Each point is reached from the start by the listed moves, each made once or not at all, plus a little noise. Is the number of moves made odd or even? Then give how often each move was made.
(in the rows, 128 means zero)

Moves:
(1): [166 184 149]
(2): [ 97 190 117]
Start: [145 114 132]
Points:
[114 175 116] -> odd (0, 1)
[182 169 151] -> odd (1, 0)

Moves:
(1): [156 139 156 143 129 124 100]
(2): [127 151 100 127 115  97 163]
(3): [139 127 163 144  81 110 155]
(4): [113 126 116 159 134 130 113]
(5): [ 96 174 159 118 142 127 106]
(6): [129 162 121 126 116 173 134]
Start: [129 147 150 106 149 143 123]
Points:
[ 95 249 145  90 136 157 142] -> odd (0, 1, 0, 0, 1, 1)
[129 234 201 111 153 185  81] -> odd (1, 0, 0, 0, 1, 1)
[112 183 134 139 144 187 119] -> even (0, 0, 0, 1, 0, 1)
[112 202 105 136 130 159 150] -> odd (0, 1, 0, 1, 0, 1)
[ 84 222 160 129 157 185  88] -> odd (0, 0, 0, 1, 1, 1)

Moves:
(1): [139 171  78 154 120 137  89 141  92 131]
(2): [111 122 139 117 126 135 187 129  93 129]
(3): [112 136 180 142 143 120 174 127 143 145]
(4): [117 109 107 161 117 166 131 155 120 117]
(5): [ 76 157 114 122 129 129 129 138 158 149]
(6): [106 147 110 118 168 128 118 146 105  99]
(7): [145 127 139 117 130 126 155 166 118 123]
(8): [111 113 134 128 113 103 111 138 130 121]
(9): [127 134 178 122 118 152 148 122 124  83]
Start: [131 114 124  92 164 137 125 145 121 145]
Points:
[110 163  97 146 201 177 154 237  58 120] -> odd (1, 0, 1, 1, 0, 1, 1, 0, 0)
[113 146 105 168 160 180 137 183  92 152] -> odd (1, 0, 1, 1, 0, 0, 0, 0, 0)
[ 94 134 167  63 189 166 194 159  62  75] -> odd (0, 1, 0, 0, 0, 1, 0, 0, 1)
[ 60 128 189  60 141 142 214 201 102 110] -> odd (0, 1, 0, 0, 1, 0, 1, 1, 1)
[159 161 135  98 149 166 133 188  70  97] -> odd (1, 0, 0, 0, 0, 0, 1, 0, 1)
[ 91 118 186  53 178 141 206 206  51  60] -> odd (0, 1, 0, 0, 0, 1, 1, 1, 1)
[ 58 160  93 137 120 186  94 198 102 106] -> odd (1, 0, 0, 1, 1, 0, 0, 1, 1)

Moves:
(1): [115 131 130 129 106 115 125 120 117  96 131 133  94]
(2): [126 145 119 140 123 118 118 129 148 162  96 134 137]
(3): [107 137 117 135 140 113 138 112 119 135 123 148 127]
(4): [103 125 132 146 119 152 157 100 119 136 152 148 130]
(5): [116 139 154 107 114 127 109 125 120 108 116 128 134]
(6): [101 119 143 112 114 119 125 104 106 123 126 143 113]
(7): [147 157 102 133 136 122 130 131 146 147 133 125 110]
(8): [103 137 117 125 124 114 124 133 137 156 121 144 147]
(9): [133 114 116 118 105 165 128 124 153 134 103 137 141]
(10): [148 134 118 135 134 144 100 143 161 136 129 132 117]
(11): [ 96 131 138 127 150 126 127 120 161 128  93 110 108]
(12): [136 140 157 133 127 129 153 144 136 156 127 142 136]
Start: [115  99 157 138 123 113 115 120 142 133 131 116 133]
Points:
[ 67 119 182 148 100 133 136 104 160 200 144 187 135] -> odd (0, 0, 0, 1, 0, 1, 0, 1, 0, 1, 0, 1)
[  7 136 161 142  75  93  87  64 140 161 102 205 107] -> even (1, 1, 1, 1, 1, 1, 0, 1, 0, 1, 0, 0)
[ 68 163 190 125 140  99  99 100 190 171  81 150  80] -> odd (0, 0, 1, 0, 1, 1, 1, 0, 0, 1, 1, 1)
[ 49 156 143 110  77 109  47  97 239 172  31 149  81] -> odd (1, 1, 0, 0, 1, 1, 1, 1, 1, 1, 1, 0)
[ 85 167 102 135  80 109  61 106 220 179  61 172 114] -> even (1, 1, 1, 0, 1, 0, 1, 1, 1, 1, 0, 0)
[ 66 144 140 119  64  98  96  68 155 144  69 165  94] -> odd (1, 1, 1, 0, 1, 1, 1, 0, 1, 0, 0, 0)
[109 115 130 131 128 143 116 111 216 160  74 102 115] -> odd (0, 0, 0, 0, 0, 0, 1, 0, 1, 0, 1, 0)
[ 66 127 119 155  88 135 143  52 166 202  96 182 120] -> even (0, 1, 1, 1, 0, 1, 1, 0, 1, 0, 0, 0)
